Every row gives one point. The points of each table are mixes of a few directions, plus a little noise. How many directions does each table use, and how many do they share? Where both have some left over, give the other angles between the two spaces (their principal angles), to ten degrees, smallest first.
(in the rows, 128 means zero)

First (7 x 3):
[[141 126 119]
 [102 143 156]
 [131 132 131]
 [112 107 117]
 [117 161 167]
 [198  94  57]
 [ 96 133 150]]
Second:
[[140 143 136]
 [ 88  80 103]
 [ 79  69  98]
 [132 132 130]
 [135 136 133]
 [167 175 152]
 [155 160 145]]
Directions: first 2, second 1, shared 1

First:
[[140 108 105  99 130 123 154 128]
 [141 147 184 130 134 136 112  85]
 [132 132 170 110 123 129 114  89]
 [157 142 127 137 153 137 154 127]
 [143 119 132 129 132 129 138 117]
 [183 146 111 105 174 139 194 125]
 [129 147 109  91 143 128 151 142]
 [ 80  84  89 176  84 113  88 169]
 [ 46 128 125 176  80 118  47 169]]
Second, 10 rows:
[[102 123 134  89 109 119 111 120]
 [143 131 126 151 139 133 137 131]
 [150 150 174 170 142 142 116 102]
 [ 94 102  79  66 105 109 134 154]
 [166 156 180 196 154 149 122 100]
 [137 139 152 147 134 134 120 114]
 [162 131 110 178 153 139 155 144]
 [ 89 113 114  65 101 112 114 131]
 [ 79  92  63  40  95 101 135 163]
 [159 143 147 179 149 142 134 120]]
Directions: first 4, second 2, shared 2

First, 11 rows:
[[105 141  86 140  90 149 110 133  84 155  96]
 [161 109 190 110 184  97 153 120 193  89 175]
 [147 117 163 118 160 110 142 124 165 106 155]
 [ 94 147  63 147  70 160 102 136  60 168  79]
 [117 134 108 134 110 138 120 131 107 141 113]
 [125 130 123 129 123 131 126 129 122 131 124]
 [ 92 148  60 148  67 162 101 136  57 170  76]
 [131 126 133 126 132 125 130 128 134 125 132]
 [149 116 168 116 164 108 144 123 170 103 158]
 [129 127 131 127 130 127 129 128 131 126 130]
 [158 111 183 112 178 101 151 121 186  93 170]]
Second (11 x 11):
[[128 126 125 135 123 132 119 132 123 132 123]
 [105 152  93 111 108 134 148 116  98 139 115]
 [119 132 110 138 110 139 115 133 108 142 112]
 [136 103 126 183 102 152  60 159 111 151  99]
 [113 140 103 126 110 137 130 126 104 140 114]
 [114 140 104 124 111 135 131 125 106 139 115]
 [195  82 248 112 227  77 152 125 249  61 210]
 [122 136 119 120 125 128 137 123 122 129 126]
 [105 150  91 117 104 137 140 120  95 142 111]
 [118 141 115 113 125 126 146 119 120 128 128]
 [155 108 174 128 164 111 130 130 173 104 157]]
Directions: first 1, second 2, shared 1

First (10 x 18):
[[ 99  96 130  95 118 143 126 103 117  97 135 130 133 142 145 116 126 156]
 [ 64  58 131  57 105 160 125  73 105  62 143 132 139 159 165 102 123 189]
 [112 111 129 110 122 136 127 115 122 111 131 129 131 136 137 121 127 143]
 [193 200 125 201 152  95 132 184 152 196 113 124 116  97  91 155 133  66]
 [121 120 129 120 125 132 127 122 126 120 130 129 129 132 132 125 128 135]
 [150 152 127 152 136 117 129 147 136 151 123 127 124 117 115 137 130 107]
 [212 220 123 222 158  86 132 200 159 215 108 122 113  88  80 163 134  48]
 [108 106 129 106 121 138 127 111 121 107 133 129 131 137 140 120 127 147]
 [ 74  69 131  67 108 155 125  82 108  71 140 132 138 154 159 106 124 180]
 [148 150 127 150 135 118 129 145 135 149 123 126 124 118 117 136 130 109]]
Second (10 x 18):
[[139 104 113 171 120 126 146 131 159 155 128 156 111 107 132 162 105 151]
 [131 147 180  90 129 124 120 140 128 117 127 130 176 125 103  69 148 114]
 [152 127 156 113 103 125 138 108  94 148 120 125 150 127 181  68 155 101]
 [117 122 140 102 104 117  93  75 137  99  94  88 152 130  77 115  98 120]
 [136 139  76 228 141 125 146 143 170 181 151 147  85  89 133 177  96 144]
 [135 100 114  79  94 136 126  73  41 113 103  91 106 174 222 113 158  99]
 [131 147 127 134 166 142 157 197 118 140 168 166 114 134 161 134 168 136]
 [135 123 153 124  99 114 111  86 142 130 102 110 160 111 100  93 107 116]
 [109 158 107 142 152 128 109 137 144 115 139 109 119 126  87 147 115 128]
 [ 96 113 116  96 170 144 132 190 147  82 148 159 106 157  85 202 131 173]]
Directions: first 1, second 5, shared 0; angles 40
